Each row of a before or after table is a point. One or more steps were done to the points. Then noise was added and the rows were shuffled. The steps act on how far a point lies along the listed directions, d1 being the first. Name the steps. A step turns or swaps two directions, mirrors them in a line or flattens them onto one, adds a multiple of one to another, or multiplies one. Angles are multiples of 10 degrees, from the lower direction toward the higher: turns from -170 to 170, lines from 10 to 170 but not 90. Use the fewest steps. Two steps may share a direction if one is a turn and the other turns, adds or multiplies; they go together, in the order done. Otherwise the lowest direction goes first.

Directions:
(1): [ 15 -44]
(2): [44 15]
Before:
[[ -25    0]
 [ -48   -3]
 [ -25  -17]
 [ -19   -3]
 [  28 -114]
 [ -34    2]
 [  -9   10]
 [ -35   -3]
 [  -6  -16]
 [ -51   -2]
 [  -5    0]]
After:
[[-28 -19]
 [-45 -29]
 [-26 -16]
 [-19  -8]
 [-15 -14]
 [ 82 -83]
 [-15   2]
 [-42 -22]
 [  1 -23]
 [-12 -31]
 [ -6  -2]]
Steps: turn d1 and d2 by 30 degrees

Directions:
(1): [  9  51 -19   2 -53  23]
(2): [13 44 35 14 45 30]
Before:
[[ -6   7  45  13  49  16]
 [ -1 -22 -39  -5 -35 -62]
 [ 18  56 -15   8 -51  22]
 [-34 -50 -45 -14   3 -27]
 [-36 -39 -44 -10 -52 -42]
 [ 14  45  18   9  40  36]
 [ 13 -68 -11  16  -3 -20]
 [ 19  38 -22 -28 -66   7]
 [-23   4  41  -5  65   3]
 [  6  -3  11 -23  12  11]
 [ -7 -56 -19 -24 -63 -43]]
After (11 x 6):
[[ 13  56 -18   3 -24  35]
 [ -7  25 -13  -1 -60  11]
 [-34 -52 -33 -14  28 -25]
 [ 20  39  38  15  48  23]
 [ 12 -66 -14  14  -8 -20]
 [-27  27 -27 -18 -67   1]
 [ -6 -71  34 -14  41 -40]
 [  1 -37   3   2  46 -62]
 [  2   1  -2 -24 -10   9]
 [-35 -53  16   4  58 -37]
 [ 23  19  48 -15  65   7]]
Steps: mirror d1 and d2 in the line at 50 degrees

Directions:
(1): [ -6   7   7  21  54 -51 -34  10 -45 -47  15]
(2): [ 44 -45  47  36 -25 -20  20   9  -4  11  51]
(3): [-46  26  25  -8  38  -5  72  19  19   2  32]
Before:
[[  9 -10  -4   0 -39  36  28   2  36  34  13]
 [ 50 -10   1   4 -43   9 -21  -9   8  42  -6]
 [-13   8  -2 -15  -5  48  36 -10  48  32 -10]
 [-10   1 -25 -10 -41  57  14 -13  18  55 -37]
 [ 11  -8  -8 -21 -52  42  12   5  42  39 -39]
 [  6 -21   3  11 -10  -6 -19  -6 -30 -14   3]
 [ 16  -3 -32 -16 -42  62 -26 -27  36  65 -62]
 [-39  33   7 -16 -14  47  89   5  44  50  -7]
 [ 56 -47 -17  19 -12  -7 -31 -20 -10  -8  -7]
 [ 36 -13 -14  22 -45  20 -25  -4  15  27 -22]
 [ 38  -2 -25  46  -4 -30 -94  -4 -90 -24 -21]
 [ 31 -14  14  35  24 -42 -55  -8 -38 -39  23]
 [ 74 -62  22  71 -79 -14 -52 -12 -13  -5  -4]]
After:
[[-25  -1  13  -3   9  -1  31  -2  -7  -1  14]
 [-44   9  52  23 -21  18 116  15  59  23  30]
 [  4 -23  16   7  22  -1  71  -1  25   8  28]
 [ 24   1  30   0 -24   8  37   0  24  47  23]
 [-52  41  20  -9  57 -10  43   6  12 -14  30]
 [ 49 -15 -36  13 -64  30 -66 -26 -11  25 -60]
 [ 43 -53  18  43 -52  12 -14  -6 -17  39   6]
 [ 20 -18  24  32 -23   5  33  16  20  25  23]
 [-46  36  42  36  56 -30  82  31 -39  -1  60]
 [ 49 -46  24  13 -57  12  -3  16  17  27  -7]
 [ 43 -35  -7  13 -33  29 -37 -15  10  12 -19]
 [ 73 -57  48  48 -37   0  -1  -3   2  46  25]
 [ 29 -19 -14  10 -49  34  -4  -6  26  33   0]]
Steps: turn d1 and d2 by 50 degrees; turn d2 and d3 by 130 degrees
